Each row of a before or after table is a point. The points were changed in one or more steps. Then noise was added and the rows were shuffled. The steps act on how far a point lies along the listed directions, d1 being the first. Write out the steps. A step turns or swaps two directions, mirrors them in a line or flattens them onto one, adds a multiple of one to another, or multiplies one. Angles are multiples of 10 degrees, from the lower direction toward the higher: turns from -170 to 170, lines from 10 to 170 but not 90. Use the fewest steps. Two steps may share a direction if one is a turn and the other turns, adds or multiplies; they go together, in the order done. Otherwise the lowest direction goes first.
In the rows, zero is written as 128.

Directions:
(1): [ 88  70 126]
(2): [140 122  59]
(3): [ 71 168 115]
Before, 11 rows:
[[113 155 120]
 [120 161 141]
 [111  64 151]
 [112 141 123]
 [117 156 135]
 [132 145 159]
 [ 99 120  94]
 [125 160 106]
 [132 102 161]
 [108 129 101]
 [126 103 109]]
After (11 x 3):
[[134  79 147]
 [154 150 159]
 [ 84   8 135]
 [113 143 134]
 [ 73 108 108]
 [ 93 125 113]
 [132 184 121]
 [104  91 105]
 [131 165 148]
 [121 167 136]
 [141 175 153]]
Steps: multiply d1 by 2; turn d2 and d3 by 30 degrees

Directions:
(1): [178  83  97 142 172  71  84 150]
(2): [113  56  88  61 135 161 152 115]
Before, 10 rows:
[[ 54 177 152 117  93 166 194  83]
 [151 115 120 136 136 101 111 124]
 [104 105 113 103 112 126 155 127]
 [160 195 160 183 131  65  89 147]
 [133 100 106  85 128 176 131 117]
 [168 159 123 200 157  39  88 160]
 [123 164 116  87 129 128 129 107]
 [140 200 174 176 114 129 103 126]
 [201   7  34  98 186  44  68 158]
 [122 104 123 158 116 105 126 120]]
After:
[[118 110 128 105 115 143 140 107]
 [113 158 140 158 106 106 136 139]
 [108  99 120 145 109 123 147 115]
 [133  48  78  55 144 124 140 124]
 [ 91  51  69  54 130 154 177 114]
 [158 149 123 196 175  34  95 139]
 [145 166 118 114 140 106 112 114]
 [ 33 168 153  59  38 236 212  81]
 [164  61  99  96 164 120  93 128]
 [141 177 157 159 114 150 113 129]]
Steps: turn d1 and d2 by 140 degrees

Directions:
(1): [135  90 125 156  68  51 159 144 184  84 137]
(2): [ 43  86 199 127 153 147 132 113 146  90  91]
Before:
[[129 189 129  87 201 222  84 120  64 171 135]
 [116 119 167 124 145 127 136 117 141 123 137]
 [153 108 127 158 104  82 164 135 165 113 160]
 [130 113 126 132 137 136 148 126 120 112 139]
 [ 98 166 147  91 178 235  92 108  90 146 128]
 [140  90 130 123 111  79 157 138 166  91 125]
 [144 111 109 164  82  75 139 110 174 118 149]
 [ 84  91 155 130 121 116 136 142 139  78 104]
 [ 83  94 161 152 117  96 131 140 154  84 127]]
After:
[[116 118 170 126 146 129 138 116 139 121 136]
 [174 107 103 121 103  70 156 145 160 108 139]
 [182 129  77 165  72  63 134 113 166 133 164]
 [188 128  94 157  92  76 163 140 154 131 176]
 [ 60 152 189  88 223 238  83 109  81 139 101]
 [110 108 140 152 109  92 130 144 147  97 140]
 [ 41 132 199  90 197 250  91  95 102 121 104]
 [129 115 126 133 135 137 150 128 119 115 140]
 [107  98 137 130 116 112 138 147 132  87 112]]
Steps: add -0.7 times d1 to d2

Directions:
(1): [174 143  31 166 164  69 130 114 116 149 153 162  91 150  84 147  58 112]
(2): [ 99  85 100  84 168 147 231 170  94 143 175 100 166 149 171 140  87 143]
(3): [150 105 154  87 116 156 143  96  49 168 161 218  83 117 127  69 149  95]
(4): [141  56  88 122  96 159  96  90 188 106 218 124 124 127 114  98 138 199]
(5): [123 139  83  58 124 125 132 146 181  91  90 227 146 190 151 160 166 132]
(6): [ 87 119 112 168 129 152 162 149 141  67 115  99  35 196 131  64 143  88]
Before, 8 rows:
[[ 83 162 182 123 131 161 168 147 112 104  63  91  98 120 183 115 154  95]
 [114 106 107  75 123 157 131 127 143 105 129 181 135 150 150 119 166 121]
 [186 122  17 161 165  78 118 125 189 183 180 108 187 112 103 224  38 207]
 [151 133  38 147 174  82 122 114 189 115 140 119 195 137 108 200  93 151]
 [101 139 129 156 112 146 147 134 134  92  90 122  51 181 124  92 146  82]
 [ 76 170 142 147 135 123 137 197 194  58  93  89 123 183 129 126 141 133]
 [146 169 140 108 119  94  84 115 168 118  95 157 137 140 121 133 138 112]
 [114  96 168 134  96 169 113 115 161  87 111 112 109 125 112 102 181 126]]
After:
[[ 97 126 202 108  65 215  91 126 183  83  76 180  66 154 156  59 246 120]
 [136 121  84  82 153 129 137 121 129 138 145 170 169 121 133 156 117 136]
 [130 162 124 105 130  94 104 138 188  97 102 119 159 153 143 148 127 132]
 [172 181 154 143 124  88  54 115 127 163 125 176 139  80  70 144 116 145]
 [160 128 153 140 127 114 117 103 101 172 133  80 185  65 115 180  94 149]
 [116 132 172 109  99 168  87  92 165  91  83 189 126 127 141 104 235 103]
 [162 160  94 148 155 101 138 106  91 169 129 134 110  80 119 150  72 122]
 [160 118  90 166 146  94 123 113 137 133 140 111 140 103  78 164  92 131]]
Steps: multiply d1 by -1; mirror d2 and d3 in the line at 40 degrees; multiply d4 by 0.4; mirror d5 and d6 in the line at 160 degrees
